Each row of a before or after table is a point. The points were changed in one or more steps. Then noise was added and the rows were shuffled. The steps act on how far a point lies along the listed directions, d1 being the first. Write out the steps. A step turns or swaps two directions, mirrors them in a line or flattens them onto one, adds a multiple of one to another, or multiplies one. Angles are multiples of 10 degrees, from the lower direction toward the higher: turns from -170 to 170, lines from 10 to 170 but not 90. Use the fewest steps. Two steps may share a direction if one is a turn and the other turns, adds or multiplies; they go together, in the order done. Otherwise the lowest direction goes first.
(in the rows, 128 means zero)

Directions:
(1): [128  66]
(2): [ 66 128]
Before (10 x 2)
[[111 169]
 [160 104]
 [  7 153]
 [144 129]
 [101 174]
 [145 181]
 [ 61 105]
 [113 155]
 [101 169]
 [108 121]]
After (10 x 2)
[[183  82]
 [102  94]
 [ 75 116]
 [107  84]
 [119 142]
 [143 114]
 [133 169]
 [111 101]
 [166  10]
 [100  82]]
Steps: turn d1 and d2 by -120 degrees

Directions:
(1): [ 76  71 116  89]
(2): [ 80 183 166 100]
(3): [174 107 181  81]
(4): [150 158  71  73]
Before (10 x 4)
[[151 126 119 125]
 [136 159  69 185]
 [135  58 140 125]
 [181  81 160  73]
 [ 82 137  80 101]
 [ 94 109  89 143]
 [160 116 106 174]
 [158  82 120 104]
 [142  56 106 123]
 [ 98  97 147 121]]
After (10 x 4)
[[162  73 154  52]
 [191 157  97 177]
 [107  27  77  72]
 [156 145 121 123]
 [172 211  74 200]
 [111  21 108  85]
 [ 34 105  90  77]
 [ 70  85  77 120]
 [ 74  51 135  99]
 [135  71 111  71]]
Steps: multiply d1 by 2.5; turn d2 and d4 by -30 degrees

Directions:
(1): [104 146 181 149  99  80 119 217]
(2): [147 136 215  95 145 143  61  94]
(3): [165 160 153 148 200  67 179 108]
(4): [103 133 112  58  87  49 127  89]
(5): [206  98 123 183  73  95 103 106]
Before (14 x 8)
[[174 124 139 106 146  95 121  99]
 [203 137 231 129 155 150  79  86]
 [131  94 131 126 134 180  99  91]
 [ 95 148 139 100 208 158 158 126]
 [115 114 142 111   7 149  39 202]
 [150 122 129  98 128 116 122 104]
 [161 104 125 121 160 124 150  86]
 [127 132 116 131 171 141 123 109]
 [ 93 146 102  82 166 161 129 103]
 [113 131 130  73 155 173 110 110]
 [128 137 123  97 161 119 149  73]
 [137 122 163 160  98  62 115 159]
 [108 118 112  88 109 163 103  98]
 [164 116 113 122 162 128 111  87]]
After (14 x 8)
[[138 125  95 131 173 140 137 118]
 [116 116 111 121 122 192 110 115]
 [130 124  98 121 165 125 161  93]
 [146 136 131 130 182 156 151  91]
 [125 124  95 128 160 122 139 108]
 [115 115 131 140  21 174  62 230]
 [152 124 132 129 152 155 133 132]
 [104  94  82 130 126 163 143 116]
 [131 134  96 111 157 170 119  88]
 [159 128 133 140 180 138 148 142]
 [141 132  73 202 151 148 215 175]
 [143 111 123 114 171 128 157 104]
 [136 112  83 120 148 181 139 124]
 [128 125 177 167 120  90 114 176]]
Steps: flatten d1 and d5 onto the line at 20 degrees; turn d2 and d4 by -130 degrees

Directions:
(1): [118  84 148 161 190 134  41  68  93 106 100]
(2): [138 167 219 166 142 133 115 140 215 150  95]
(3): [142  72  87 129 141 147 111 154 146 245 102]
(4): [147  74 141  85 124 107 163 154 129  84  21]
Before (12 x 11)
[[137 168  99 109  99 117 169 145 113 106 185]
 [123 128 129 129 138 120 107 110 131 115 101]
 [133 126 126 130 138 121 141 143 147 142 110]
 [129 173 140 175 132 163  76  93 153 198 249]
 [114 128 132 120 143 110 108 117  70  79 135]
 [117 129 127 121 130 142 118 118 117 123 115]
 [112 100  68 121 132 120 101 113  91 139 159]
 [136 154 127 145 111 149 136 156 146 161 166]
 [140 180 118 132 109 129 139 136 162 133 168]
 [122 100  88  84  93 140 156 143  75 116 141]
 [142 134 106 108 107 129 152 160 158 147 125]
 [155 123 141 138 142 129 125 130 113 123 135]]
After (12 x 11)
[[122  89 102 121 151 124  97 135  80 164 119]
 [163  80 190  79 120 107 164 141 146  43  27]
 [132 163 117 115 104 127 150 144 152 114 153]
 [152 113  83  90 104 116 174 171 120 150 118]
 [120 132 121 137 139 127  99 108 134 137 122]
 [158 119 139 136 143 129 120 134 113 131 133]
 [158 135 118 104 109 119 159 157 164 124  92]
 [116 130 123 127 132 144 114 117 116 132 121]
 [118 115  82  93  92 146 147 137  75 132 173]
 [143 138 145 119 105 128 161 163 141  99 105]
 [125 154 131 142 136 120 134 128 144 125 143]
 [114  99  87 106 127 105 121 115  85  82 127]]
Steps: turn d3 and d4 by -170 degrees

Directions:
(1): [154  95 135 131 107  31 200 135 182 144  90  91]
(2): [112  57 157  97 202 150 121 119 100 200  66 121]
(3): [189 170 229 145 109 135 119 151  80 106  77 104]
(4): [123 100 162 132 165  86  79 237 144 127 185 138]
(5): [178 154  36 163 167  95 104 150  66 143 109  83]
Before (13 x 12)
[[122 205  68 149 138 123 101 121  71 111 130 140]
 [195 213  82 179 154  86  86 184  38  95 178  98]
 [134 148 100 168 145 109 103 201 133  76 174 110]
 [153  71 127 144 157  59 169 148 177 142 107 121]
 [ 74 147 172 107 116 186  78 176 164  85 226 174]
 [111 121  97 133 123 134 172 121 132 121 143 104]
 [131  55 187 120  92  37 245 133 239 114  82  97]
 [ 63 103 211  89 145 163  82 144 125 119 163 177]
 [129 131  76 111 118 177 107 101  98  80 176 170]
 [109 164 158 112 135 183  90 111  59  93 117 125]
 [ 68  96 180 100 159 153  33 226 175 127 249 196]
 [147 145  87 143 182 139  90 191 138 123 188 140]
 [100 191 134 118 128 171  90 140 128 112 194 166]]
After (13 x 12)
[[147 141  89 143 186 140  91 190 136 125 186 141]
 [151  82 127 146 141  57 173 149 186 129 119 125]
 [101 170 133 112 160 174  84 139 112 138 168 158]
 [133 133 101 162 169 111  98 200 120  99 155 105]
 [ 70  84 179  96 179 155  29 226 165 146 234 190]
 [ 74 115 168  98 161 190  73 174 138 125 191 164]
 [112 116  97 131 128 134 170 120 129 127 139 102]
 [110 168 157 112 131 182  90 110  60  90 121 125]
 [129 117  74 107 139 180 103 101  88  96 159 165]
 [133  46 186 116 108  38 242 132 231 126  71  94]
 [ 64 104 212  88 146 164  82 145 126 118 163 178]
 [195 203  81 176 167  88  82 186  31 108 167  93]
 [122 200  69 149 148 124  97 122  68 119 122 139]]
Steps: flatten d2 and d5 onto the line at 110 degrees

Directions:
(1): [ 47  84 114 116 194  97 117  55 137  95 186  78 101 198 167 137 106 141]
(2): [113 167 115 170  91  76 146 106 118 203  53  60 104 202  87 153 140  92]
Before (12 x 18)
[[157 135 142 113 106 146 128 143 125 115 106 157 146 113 157 131 143 133]
 [132 137 143 141 124 122 131 143 123 143 142 130 138 121 117 112 117 134]
 [ 44 113  94 150 164  91 105  67 137 130 112  59 107 249 130 142 116  96]
 [147 130 133 117 144 150 105 154 140 114 160 169 148  90 148 116 119 148]
 [ 59  96 103 155 194  82 130  60 149 139 157  56  94 225 140 147 109 128]
 [120 122 121 124 126 114 120  99 135 150 128 121 130 162 123 152 109 112]
 [110 136 114 128 133 100 126  94 112 160 109 105 114 147 126 149 148 129]
 [ 56  84 108 106 187 103 116  52 143  97 191  98 118 161 170 139 112 160]
 [ 71 129 111 140 149  87 136  94 121 142 111  76  90 203 124 153 109 124]
 [187 136 151 115  88 191 127 161 141 110 133 197 152  73 103 103 114 141]
 [ 56 118  97 151 138  51 111  59 127 168 138  31  93 219 120 140 118 123]
 [165 135 142 111  95 139 123 127 143 145 107 113 146 145 102 129 136 122]]
After (12 x 18)
[[117 132 137 145 134 110 128 131 124 142 148 118 133 134 119 118 119 132]
 [140  82 131  84 153 162  90 151 140  60 227 188 155  43 162  93 112 178]
 [122 108 124 100 154 135 117 109 115 112 161 150 130  99 146 130 138 151]
 [186 133 140 107  96 174 125 173 134 120 129 202 172  23 126 118 142 153]
 [179  94 139 113 167 191 121 176 151  75 187 210 159  41 145 100 121 160]
 [126 112 139 102 131 129 115  96 146 124 139  99 136 165 126 130 125 133]
 [124 139 131 128 109 114 129 111 122 141  90 110 128 167 149 145 138 118]
 [122 155 129 159  83 107 143  91 135 175  79  88 103 202  82 135 116 110]
 [145 167 127 153 108 113 120 148 131 179  92 118 131 147 114 134 130 119]
 [140  89 124  91 163 203  85 167 145  41 180 210 164  75 159  96 116 140]
 [138 110 132 105 136 140 114 119 140 119 160 158 138 121 136 137 103 128]
 [123 101 131  97 160 166 121 150 131  66 175 180 127  78 157 120 101 161]]
Steps: turn d1 and d2 by -130 degrees

Directions:
(1): [ 72 144  98 138 194 117 227  64 132  94 187 181 137  83  96 172 147 182
  69 119 121  78 103 105]
(2): [242 125  76 197 148 128 152 136 167  98 127  51 124 121 103 169 199 128
  87 179  91 162 118 168]
(3): [159 123 160 158 188 105  81  15 119 148 156 118 162 213 167 196  54 110
 149 143 101 121 108 138]
(4): [127  60 153 141  99 214 176  93 146 185  88 139 112 158  90 169  96 140
  54  95 153 172 221 144]
Before (10 x 24)
[[176 101 112 174 139 129 179 124 150 111 122  97 133 137  99 168 171 135
   91 143 113 152 129 154]
 [132 162 103 133 193  71 139  78 144  93 159 136 138 135 145 156 119 154
  127 149  86  86  79 124]
 [171  58 124 146 114 176 134  87 146 183  86  92 140 179 108 186 119 127
   84 105 115 188 195 158]
 [135 135 118 101  73 138 134 217 123 119 114 131  99  78  97  90 181 121
  138 134 146 142 146 131]
 [124 151  89 139 140 118 167 152 121  59 157 145 142  83 106 130 173 166
  107 139 118  89 110 124]
 [151 144 137 151 187 108  98 111 114 119 135 108 128 153 145 115 126 109
  161 156 113 117 110 135]
 [105 130 115 161 178 101 182  62 110 114 184 140 121 120 111 180 128 153
   96 133 139 102 116 112]
 [167 107 161 134 138 128  87 108 138 144 120 101 131 166 137 139  98 107
  135 162 124 149 121 145]
 [214 136  78 162 120 130 163 162 157  88 137  74 114 100  77 128 203 125
   90 176 102 144  93 146]
 [187 102 114 148  62 168 127 217 150 137  71  82  83 110  88 114 166  96
  102 123 131 179 185 190]]
After (10 x 24)
[[129 116 114 143 131 117 179 145 135 104 130 127 131 113 105 139 170 140
  110 130 124 128 118 135]
 [ 71 123 104 157 180 120 239  59 115 110 189 166 113  89  83 185 144 180
   56 117 150  92 135 102]
 [115 154 103 151 186 100 163  72 110  64 191 163 162 118 121 172 131 170
  111 139 105  66  92 119]
 [145 105 155 153 163 158 119  98 122 155 109 116 118 171 125 132 105 114
  126 134 131 142 167 139]
 [178 156 121 119  72  91  40 250 119 110  94  75 100 111 143  63 159  69
  199 143 115 146 112 174]
 [173 148 112 140 144 105 129 114 132 100 159 106 133 132 109 133 145 117
  128 164 105 116  75 131]
 [156  86 162 119  94 162 101 153 142 159  87 105 112 149 117 113 110 108
  120 144 145 171 162 147]
 [161 168 133 113 122  74  61 167 106 108 148 111 131 126 151 108 145  94
  203 162 116 118  84 130]
 [110 116 120 141 190 129 195  32 155 128 145 163 132 149 113 194  94 175
   63 119 106 102 139 126]
 [127  97  95  98  59 156 138 222 137 146  73 103 116  88  96  87 192 131
  116 100 137 174 174 137]]
Steps: multiply d1 by 1.6; multiply d2 by 0.4; turn d3 and d4 by 90 degrees
